Each row of a before or after table is a point. The points were changed in one or more steps. Then noise was added and the rows were shuffled. The steps act on columns, c1 being the first. Write out the steps. A step turns or swaps two columns, mirrors them in a line or flattens them onto one, adds a multiple of one to another, or multiplies or shifts one. Angles are multiples of 10 degrees, from the lower column toward the higher: turns from -170 to 170, lines from 10 to 170 but not 90. Use the fewest steps. Two steps may share a column if one is a turn and the other turns, adds or multiplies; they go together, in the order done. Otherwise the lowest column goes first.
In the rows, zero is written as 128.

Before:
[[146  96 135]
 [143 126 194]
 [136 102 131]
 [117 102 129]
 [136  94 162]
 [161 100 126]
 [116 121 134]
 [117  92 122]
 [121 105 149]
 [192  95 164]
 [183 141 118]
 [115 139 171]
 [133 109 175]
 [119 138 117]]
After, 14 rows:
[[151  99 151]
 [119 102 123]
 [170 140 164]
 [ 84 129 179]
 [ 96 110 163]
 [108 105 135]
 [108  94 159]
 [134 100 137]
 [117 122 122]
 [126  91 117]
 [134 136 114]
 [ 90 140 146]
 [142  95 202]
 [135  95 143]]
Steps: turn c1 and c3 by 50 degrees

Before:
[[125 101 115 106 134 181 159 140]
 [145 149 128 130 137 117 147 128]
 [139 134 144 185 100  88 124 118]
 [157 120 162 147 129  95 117 131]
 [154 138 132 154 108  82 114 157]
 [ 84  91 119 162 159 125 134 127]
 [110  85  92 141 140 124 133 102]
 [109 101 116 101 121 130 174 127]]
After, 8 rows:
[[146 149 128 130 139  87 146 127]
 [108  69  84 140 140 193 128 101]
 [160  91 177 149 125 119 116 132]
 [158 109 131 152 106  83 113 158]
 [142 107 149 184 103  95 124 118]
 [ 82  77 116 163 162 184 132 126]
 [112  96 115  99 120 170 171 128]
 [123 134 114 109 134 203 159 138]]
Steps: multiply c2 by 2; turn c2 and c6 by -50 degrees; multiply c3 by 1.3

Before:
[[145 119 125 159 128 116 152  90 128  67 133 119]
 [153 134  90 119 138 105 170  95 130 127 163 114]
 [149 161  93 172 108  76 144  92 131 107 136 123]
 [ 88 120 149 102 149 133 128 141  66 131 106 184]
 [160 158  81 147 123 124 180 121 143  94 138 153]
 [112 100 108 126 142 164 105 137 109 162 105 142]
 [ 65 142 159 100 132 174 148 163  60 148  86 136]
 [ 87 105  91 112 157 124 130 151  96 122  88 127]
 [122 143  90 122 101 111 145  79 155  90 135 137]
 [141 125 130 125 120  97 155 129 154 119 113 134]]
After (10 x 12):
[[ 67  87 162  97 132 101 146 163  52 146 143 135]
 [157 137  82 151 125 137 178 120 140  94 156 151]
 [150 139  92 171 110 112 145  94 174 102 161 123]
 [ 89 105 150 102 150  93 132 145  91 134 117 183]
 [145 131 118 161 130 125 150  91 134  66 121 116]
 [121 139  88 121 102 138 143  80 155  88 142 139]
 [148 163  88 117 137 117 171  94 151 123 131 112]
 [110 102 109 125 141 128 101 138  86 164 101 144]
 [ 84  89  92 114 155 108 133 155 115 121 106 128]
 [139 114 132 122 121 133 154 129 168 115 123 133]]
Steps: swap c2 and c11; turn c6 and c9 by -60 degrees; multiply c6 by 0.7

Before:
[[136 156 105 141 142 183 119  98 109 133 146 109 181 123 122  92 178  74
  117 128]
 [105 144 139 157 115 109 150 125 140 164 131 118 134  91 156 117 121 123
  148 120]
 [155  95  56  99 150 115 153 123 170 125 109 126 106 116 129 140 111 145
  109  96]
 [ 78 138 116 147  92  89 174 130 116 138 119 141 111 124 179 128 154 179
  129 133]
 [149 132 109 153 149 175 127 102 135  87 125 133 143 119  94 128 165 104
  138 135]
 [113 150 130 150 113 146 138 131  96 140 146 109 123 141 158 113 122 138
  157 114]
 [111  88 142  97 135 146 123  91 117 137 107 152 167 163 140 180 103 105
  125 100]
 [133 114 136  96 130 164 134 100 145 144 107 176 144 169  99 156 108 105
  100  64]
 [150 131  84  97 165 132 172 118 165  99  74 135 152 141 114 141  97 137
  110 100]
 [101 157 150 118  87 109 137 102 105 135 145  82 121  91 143  96 139 129
  144 115]
 [157 114 104 111 114 112 148 151 172 107 106 119 127 128 141 154  93 134
   78 112]
 [116 165 137 150  99 127 138  84  96 179 152 100 143 137 114 124 145 127
  152 149]]
After:
[[153  96  56  98  93  72  77 123 175 122 107 125 102 115 125 141 121 143
  108  95]
 [104 144 140 160 170 144 127 125 139 163 130 116 134  89 158 121 123 122
  149 121]
 [135 158 101 142  95 166 122 101 105 133 145 113 181 125 123  94 171  72
  116 128]
 [104 154 149 119 221 152 171 101 109 135 144  83 120  92 139  95 128 127
  144 115]
 [113 165 139 152 200 144 154  82  98 179 150 101 140 138 114 124 135 129
  153 149]
 [148 130 108 151  81 148 101 103 136  82 122 134 142 120  94 126 162 106
  134 136]
 [112 147 130 148 166 170 136 129  99 138 144 109 121 140 157 110 112 137
  156 117]
 [156 116 107 110 171  69 129 149 170 107 105 122 127 131 142 155 110 136
   78 108]
 [ 80 136 115 149 229 162 136 126 114 139 122 139 111 123 180 131 152 179
  125 129]
 [146 134  86  97  71  99  44 118 167 100  74 136 150 139 113 142 108 137
  107 100]
 [133 116 140  96 126 160 121 103 145 144 108 172 142 170 100 155 120 106
  103  66]
 [110  88 140  96 109 170 122  91 118 139 104 154 166 161 141 183 103 107
  124  99]]
Steps: add -1.5 times c1 to c6; multiply c5 by 2.5; turn c5 and c7 by -150 degrees; add 0.3 times c9 to c17

Before (13 x 32):
[[ 83 128 140 133 131 153 112  91 138 150  91 149  79 129 136 102  90 134
  122 139 120 174 107  87 114 130 116 123 108 126 110 129]
 [107 135 123 128 132 141 119 120 141  87  96 144 122 111 105 114 121 106
  127 173 134 138 164 107 113 137 117 115  88 141 129 144]
 [102 112 122 114 159 178 116 157 157 123 105 109 100 153  89 133 133 115
   96 172 132 125 121 137 105 123 144 100 127 166 152 134]
 [136 106 108  83 147 137 148 167 149 148 101 147 134 153 136 137 134 145
  181 169 100 108 122  96 112 142  95 127 158  88 134 124]
 [129 143 171 123 136 165 134 118 131 188  94 107 110 115 138 112 114 128
  138 174 120 159 128 128 110 135 140 136 120 123 172  92]
 [103 141 113 146 122 132 120 139 131 114 117 160 122 141 131 152 172 144
  143 112 120 111 104 184 155 134 119 116 107 124 134  99]
 [131 130 170 134  95 115 124 171 108 118  87 142 133 135 132 105 112 138
  144 135 131 184 150  89 129 132 133 134 119 123 122 108]
 [154  95 150 101 141  83 159 139  91 137 147 174 127 123 106 148 128 113
  124 174 159 116 108 160  95 123 101 130  94 138 120 126]
 [161 110 156 150 116 125 159 116 117 150  94 163 145 111 107 126 138 123
  137 112 107 115 120 152 121  98 103 131  99 153 133 172]
 [102 141 146  93 127 145  94 138 112 138 123 146  78 110 153 130 102 109
  156 144 110 104 150 103 163 117 113 154 103 108 134 116]
 [146 177 144 154 119 142 134 138 115 124 129 141 127 123 136 105 153 151
  155 196 152 124 126  82 103 146 137 164 139 151 137 151]
 [102 138 128 131 119 189 139 114 119 172 166 125 153 137 176 121  90 104
  122 162 148  89 145 122 154 147 124 117 131 140 185 150]
 [144 154 156 118 153 113 125 110 127 129 128 135 128 146 150 106 142 130
  129 124 163 110  90 169 107 204 102 111 119 159 170 157]]
After, 13 rows:
[[ 82 124 142 135 130 149 113  89 139 176  92 149 103 133 137 105  85 134
  124 139 121 177 111  85 112 128 104 125 108 128 111 122]
 [108 134 119 125 134 137 115 122 144  47  93 146 122 113 107 112 122 105
  122 174 134 142 166 110 110 141 123 114  88 142 128 146]
 [152  92 152 100 141  83 159 141  92 148 147 174 124 124 109 148 132 115
  123 178 160 118 108 157  96 123  95 129  95 136 118 127]
 [107 138 128 129 120 191 142 111 118 219 166 121 138 139 176 117  92 105
  124 160 148  93 148 121 152 147 178 117 128 138 184 152]
 [162 108 155 146 115 124 157 114 113 169  92 165 136 105 103 134 138 121
  138 109 106 115 122 156 115  94 107 130  99 156 131 175]
 [129 130 170 133  93 115 122 172 109 105  84 150 130 133 133 108 116 138
  146 132 130 182 148  89 127 133 129 135 119 129 124 105]
 [106 111 121 115 158 178 115 155 159 123 106 108 117 152  92 132 136 118
   96 171 131 127 120 135 104 122 168  97 127 168 151 134]
 [105 136 146  93 126 149  94 138 109 149 123 150 111 109 156 127 100 105
  155 141 107 108 152 106 162 115 121 151 102 110 132 117]
 [102 139 112 146 117 134 123 138 131 100 115 156 129 142 131 151 173 141
  143 110 120 112 102 183 152 130 123 117 106 124 132 100]
 [141 154 160 113 154 111 126 110 123 133 129 138 128 143 154 101 140 130
  128 122 162 113  89 170 102 200 145 107 123 158 171 156]
 [129 140 173 123 132 167 132 116 129 247  91 110 116 113 140 109 113 128
  140 179 121 157 127 127 111 132 185 139 119 117 170  88]
 [138 110 111  83 146 136 146 165 148 167 101 150 134 154 137 137 136 149
  181 168 100 113 123  96 114 142 103 128 158  84 135 123]
 [146 170 141 155 122 142 130 138 114 116 132 144 132 122 140 104 158 147
  154 196 151 126 129  85 106 146 150 166 136 147 138 151]]
Steps: multiply c10 by 2; multiply c13 by 0.4; add 1 times c31 to c27

Before:
[[122 115 106 127 117 136 147 135 134 125 157 103 126  85 135  87 129 116
  121 150  22 116 134 126 117  99 123 131  93 127 159  65 139 109 144 131
  111 114 114 112 113 144 109 143  52 133 149 121 126 117 135 115 127 129
  113 120 121 120 112 108 118 116 123 122]
 [124 135 107 116 124 133 116 140 146 121 154 131 131 146 130 119 107 152
  109 103 139 131 129 119 137 151 137 131 140 119 127 118 124 121 142 125
  123 119 117 135 119 128 118 123 131 135 128 139 129 120 149 120 137 124
  102 133 116 113 108 115 139 114 145 111]
 [134 138 195 118 126 141 112 130 145 112 147 107 123 139 127 128 113 152
  113 109 136 136 150 141 118 148 141 136 131 120 110 156 137 139 146 119
  112 131 125 114 120 123 117 106 128 133 108 131 139 120 107 153 113 144
  128 131 132 152 118 147 124 131 121 115]
 [123 135  99 139 123 143 106 124 130 138 120 145 123 137 127  95 134 129
  150 150 130 129 161 131 123 157  85 133 140 116 115 137 116 111 155 128
  131 136 118 133 115 141 143 133 122 109 111 111 123 127 146 131 144 134
  104 122 117 118 112 147 120 133 171 138]
 [124 131 117 139 152 131 138 145 146 150 132 138 150 146 127 132 142 143
  114 122 129 138 138 120 150 153 142 136 138 107 110 155 115 130 102 122
  110 128 102 117 142 149 135 129 132 135 120 140 128 131 130 108 149 123
   97 124 139 113 122  56 122 116 122 102]
 [133 116 102 134 124  75 103 125 139 111 134 135 143 128 164 129 126 126
  113 123 125 123   7 137 116 153 145 106 133 124 127 148 133 118 113 119
  110 126 125 122 119 126 143  75 121  89 122 101 118 164 148 114 101 126
   97 108 137 122 119 134 147 129 148 124]
 [192 132  99 160 120 149 124 130 113 109 117 140 123  92 129 138 136 119
  125 109 133 128 130 130 140 151 137 107 120 135 112 135 138 117 114 133
  121 137 114 119 160 138 115 130 131 133 119  85 123 121 142 121 145 123
  147 131 138 157 127 139 123 125 150 137]
 [127 102 154 136 126 149 102 131 137 124  95 134 128 128 130 136 129 130
  136 121 123  77  84 128 124 121 141 127 111 119 113  89 141 127 154 131
  112 137 124 114 111 157 118 133 136 135 108 146 125 159 133 120 123 124
  168 125 144 113 105 147 130 114 127 105]
 [120 138 119 126 150 127 128 101 135 119 151 143 131 145 152 139 126 151
  115 141 142 137 136 121 119 153 146 121 132 153 114 155 136 126 153 122
  125 120 115 112 120 124 109 144 135 110 147 142 120 120 114 130 140 140
  113 119 143 119 109 144 119 135 122 137]
 [173 125 123 134 117  97 119 131 136 164 153 124 131 138 129 138 125 145
  116 104 101 126 140 122 128 154 127  91 114 142 131 156 118 160 155 133
  126 115 122 118 117 131 119  61  70 132 126 133 141 129 134 109 104 132
   99 133 138 113 113 149 151 114 134 137]
 [121  91 110 118 147 152 130 136 145 118  97 111 129  92 129 124 137 152
  135 121 134 132 154 121 116 131 120 126 132 118 125 114 107 127 146 148
  113 127 107 130 136 136 126 117 131 132 153 141 147 135 124 130 140 123
  103 134  60 130 116 149 122 139 127 138]]
After:
[[139 135 108 138 123 142 107 126 113 150 119 119 123 139 128  95 135 130
  150 131 130 129 161 132 122 158  86 132 139 116 114 138 115 110 154 128
  131 137 118 133 115 141 143 134 122 109 110 112 122 127 146 133 144 134
  103 122 116 119 113 146 121 133 171 137]
 [ 60 134 108 160 120 149 124 130 128 126 118 108 124  93 128 137 136 119
  125 108 133 128 130 131 141 151 139 107 120 135 112 134 138 116 113 132
  123 136 115 118 159 138 115 130 132 132 119  85 123 121 143 122 144 123
  148 132 137 156 127 139 123 126 151 137]
 [139 138 122 126 148 127 128 100 112 134 150 123 131 146 151 138 127 151
  115 117 142 137 135 121 118 152 146 119 132 153 114 155 135 127 153 122
  125 119 115 113 120 124 108 145 135 110 148 142 120 120 114 129 141 141
  113 119 142 120 110 144 119 136 122 137]
 [117 138 174 119 127 139 113 130 133 109 148 154 124 139 128 127 114 152
  112 118 136 135 149 141 117 146 143 137 131 121 110 157 137 138 147 121
  113 130 126 114 121 123 116 106 129 134 108 131 139 120 108 153 112 145
  128 132 132 153 117 149 123 131 122 115]
 [131 131 121 138 152 131 137 146 108 130 132 136 150 145 125 131 142 143
  114 151 129 139 139 120 150 153 143 135 139 107 109 156 114 131 101 122
  109 128 102 117 143 148 134 131 133 134 119 141 129 130 131 107 149 123
   97 124 139 114 122  56 122 116 122 103]
 [131  92 115 119 148 152 131 136 131 115  96 152 129  92 129 125 138 152
  135 121 132 132 155 122 116 131 120 127 132 119 126 115 107 128 146 148
  113 126 106 130 135 136 125 118 131 131 154 141 147 134 125 130 140 122
  103 134  60 130 116 149 122 140 127 137]
 [141 114 112 127 117 136 148 135 144 145 157 148 126  84 135  88 129 116
  122 119  22 116 135 127 117  98 124 130  92 126 160  66 140 110 145 131
  112 114 114 112 114 144 108 143  52 132 150 122 126 118 136 116 128 129
  112 120 122 119 113 108 119 116 124 122]
 [ 77 124 124 132 118  96 119 131 125 134 153 136 131 139 129 137 126 145
  117 165 102 127 139 121 128 154 127  91 113 142 132 155 118 160 155 132
  127 117 123 119 117 132 119  62  71 130 125 132 141 130 135 110 104 132
   99 132 139 113 113 150 152 113 134 136]
 [124 134 113 116 125 133 117 141 115 102 153 140 130 145 131 119 106 151
  110 131 139 131 128 119 137 150 137 132 139 118 128 118 125 121 143 125
  124 119 115 134 118 127 118 124 131 135 128 139 129 120 149 121 137 124
  102 134 116 113 106 115 139 114 144 111]
 [122 117 110 135 125  76 103 126 115 119 135 130 144 128 164 129 127 126
  113 113 125 121   7 137 116 153 146 106 134 124 127 147 132 118 112 119
  110 125 126 121 118 126 143  75 120  89 123 101 118 163 147 115 100 126
   97 108 137 123 119 134 148 128 147 125]
 [128 102 145 136 127 149 103 132 117 120  95 131 129 128 130 137 128 129
  135 128 123  79  84 129 125 121 140 126 110 118 115  88 142 127 154 130
  112 137 125 115 112 157 118 133 136 135 108 145 126 159 133 121 122 124
  168 127 144 113 105 146 129 115 127 106]]
Steps: turn c1 and c20 by -160 degrees; turn c10 and c20 by 70 degrees; multiply c3 by 0.7; turn c9 and c12 by 130 degrees

Before:
[[113  99 151  80  90 108 167 130 123  95 150 122 156  76 100 129 122  97
  154 146 167 129 134 150  82  89 131 120 136 122 147 123 114 117 146 115
  164 152 101 144 129 122 163 129  95 115 129 126 138 161  81 138 115 156
  205 130  94 140 113 120 123 140  80 114]
 [ 98  91 115 131 104 150 154 141 100 115 146 101 156 125 109  99 113  92
  143 139 165 141 124 146 108 114 145 118 110 116 160 152 136 118 148  91
  152 149 118 128 123 162  96 126 139 127 158 134 180 124  74 177  86 114
  183 137 132 152 131 137 118 160  97 155]
 [133 123 135 147 173 142 137  54  87  96 106  99 139 162 158 156 137 168
  169  85 164 135 155 171  98 134 152 154 128 124 166  83 111 159  97 173
   86 128 128 182 141 170 156 110 109 126 178  82 129 158 106  95  72 135
  155 126 130 127 122 118 105  68 126 178]
 [178 121 142 118 138 127  86  94 149 135  99 141 122 123 100 113  87 137
  100 115 127 114  95 102 157 134  71 103  95 116  90 153 154 119 110 164
  120 137 147 103 138 166 119  93 143 153 123 126 167 140 130 134 123 118
  138 171 123 122 160 113 192 146 127 117]
 [102 104 177 120  83 151  93 140 135 111 126 125 179 108 112 105 111  85
  135 128 155  95 118 169  76 101 144 101 118 118 127 146 139 133 146 106
  139 142 145 104 114 140 128 136 133  98 131 127 136 102  66 150  75 132
  181 145  91 171 130 159 115 161 117 157]
 [172 141 143 143 117  99 101  87 168 168 107 156  84 140 121 158 110 168
  125  96 140 123 114 105 166 161  69 131 156 111  93 154 133 110  89 125
   64 119 129 102 157 149 127 121 163 167 118 130 154 141 133 128 122 127
  151 140 154 126 143  83 137 109 153 107]
 [184 143 158 149 149 103  80  78 138 126 147 124  91 155 130 125 103 153
  124 110 173 106 133  92 154 109 103 122 168 105 106 125 134 127  98 132
   97 132 146 109 157 143 162  96 150 153 133  99 136 170 128 114 144 120
  113 156 149  66 142  98 150 128 185  67]
 [187 157 151 171 136  98 118 107 188 136 140 141 112 146  98 150 112 137
   76 105 160 132 104 100 158 168  91 106 168 102  75 149 117 117  64 159
  126 147 125 118 150 148 132 127 149 168 141 130 153 152 159 118 137  89
   82 139 118 108 174 105 154 126 151  98]
 [200 117 116 171 178 115 135  82 137 153 136 117 114 154 173 166 120 166
  130 102 144 171 162 139  88  89 138 134 150 133 139  78 106 140  89 191
   58 130 175 139 144 163 199 140  95 193 169  99  77 153 165  91 119 113
  115 119 160  91 112  96 121 110 141 124]
 [108 101 157 111  89 137 141 148 119  91 154 103 158  90 128  88 132 112
  132 162 136 120  99 161 136  85 120  99 118 135 167 108 142 128 155 122
  153 153  75 112 116 123 120 155 125 122 151  96 135 153  55 138 108 131
  203 115  96 168 120 133 116 132 137 146]
 [133 110 158 112 131 128 129 140 116 109 139 109 148 104 124 110 162 104
  143 141 144 116 108 146  94 106 110 115 135 136 153 129 159 145 144 136
  158 129 102 152 145 121 134 154 157 102 128 136 163 118  78 174  63 144
  187 153 120 149 143 110 124 172 105 147]]
After (11 x 64):
[[200 119 115 170 178 113 135  61 138 153 122 117 118 154 173 165 121 166
  129 108 143 169 163 139  87  90 139 134 150 132 138  77 149 142  88 191
   58 114 122 138 144 164 198 140  95 102 169  98  74 154 165  91 130 109
  113 120 160 175 110  93 122 109 138 128]
 [ 98  89 110 131 104 148 155 144  99 115 113 102 124 122 108 101 110  91
  144 141 166 141 124 145 106 112 146 116 111 115 158 154 124 120 144  92
  152 163 128 130 124 164  98 128 140 115 158 136 178 125  74 178 125 113
  182 137 131 116 129 137 118 160  96 129]
 [177 123 143 117 138 129  85  89 151 138 153 142 119 124 101 115  86 134
   99 116 127 114  95 100 155 135  70 102  95 116  93 153  99 122 112 161
  120 128 134 102 138 167 121  93 141 114 123 129 166 143 129 135 130 118
  137 171 122 144 162 111 196 148 124 130]
 [104 105 178 123  80 153  91 126 134 112 127 127 142 107 116 106 110  86
  131 130 154  93 117 171  75 101 142 100 117 118 130 146 117 132 142 105
  141 179 105 101 116 141 127 136 130 125 129 129 138 103  66 149 128 131
  180 145  92  92 130 158 112 159 116 127]
 [133 108 160 112 129 126 127 155 116 112 117 108 137 104 124 109 162 106
  141 139 146 117 108 149  94 106 110 117 136 133 152 130 100 144 147 136
  156 146 141 155 146 122 134 153 161 134 127 136 161 117  78 177 127 142
  188 153 119 106 145 110 123 172 106 127]
 [114  98 149  79  91 109 168 149 122  96 107 121 120  71 102 131 121  95
  153 144 167 129 135 148  81  87 128 122 136 120 149 123 144 117 144 114
  164 163 148 146 131 123 162 129  95 130 129 127 138 161  82 139 127 156
  204 130  95 116 113 119 123 139  78 130]
 [170 141 142 142 116 100  99  95 167 168 148 156 116 137 121 159 112 168
  126  97 141 119 118 103 163 161  71 129 155 113  93 154 121 110  86 125
   63  86 154 101 156 150 126 122 162  99 117 132 153 141 133 126 127 126
  151 143 153 146 143  85 135 110 151 130]
 [182 143 160 146 148 104  80  77 138 128 109 125 104 155 129 127 105 152
  124 112 169 104 130  94 154 112 101 123 164 104 108 125 123 127  97 131
   99  99 145 111 155 142 163  99 152 149 131 101 135 170 127 112 127 120
  111 155 148 172 138  96 147 125 182 128]
 [107 100 157 112  88 135 141 175 120  91 102 102 120  90 127  87 131 113
  131 162 137 120  99 162 134  85 121 103 115 137 167 106 119 128 156 121
  153 168 157 110 119 119 118 156 127 108 150  94 133 153  53 140 128 131
  202 115  98 102 120 135 120 133 138 127]
 [184 161 149 172 135  98 116 113 189 136 120 143 103 147 100 150 112 137
   77 104 160 132 103  99 156 165  91 103 167 103  73 149 141 118  66 159
  128 122 145 115 151 149 132 128 150 108 141 132 152 153 161 117 130  91
   82 137 118 159 174 104 157 126 153 128]
 [132 122 136 145 177 140 135  70  85  96 152 100 131 163 158 155 135 171
  170  87 165 135 156 171  97 135 153 153 129 125 169  83 141 161  97 174
   88 135 173 182 140 170 157 111 108 129 181  84 129 160 105  95 128 134
  154 127 128 126 123 119 107  68 127 129]]
Steps: mirror c8 and c39 in the line at 160 degrees; turn c11 and c33 by 170 degrees; turn c13 and c38 by 60 degrees; turn c46 and c58 by 140 degrees; multiply c58 by 0.7; multiply c53 by 0; multiply c64 by 0
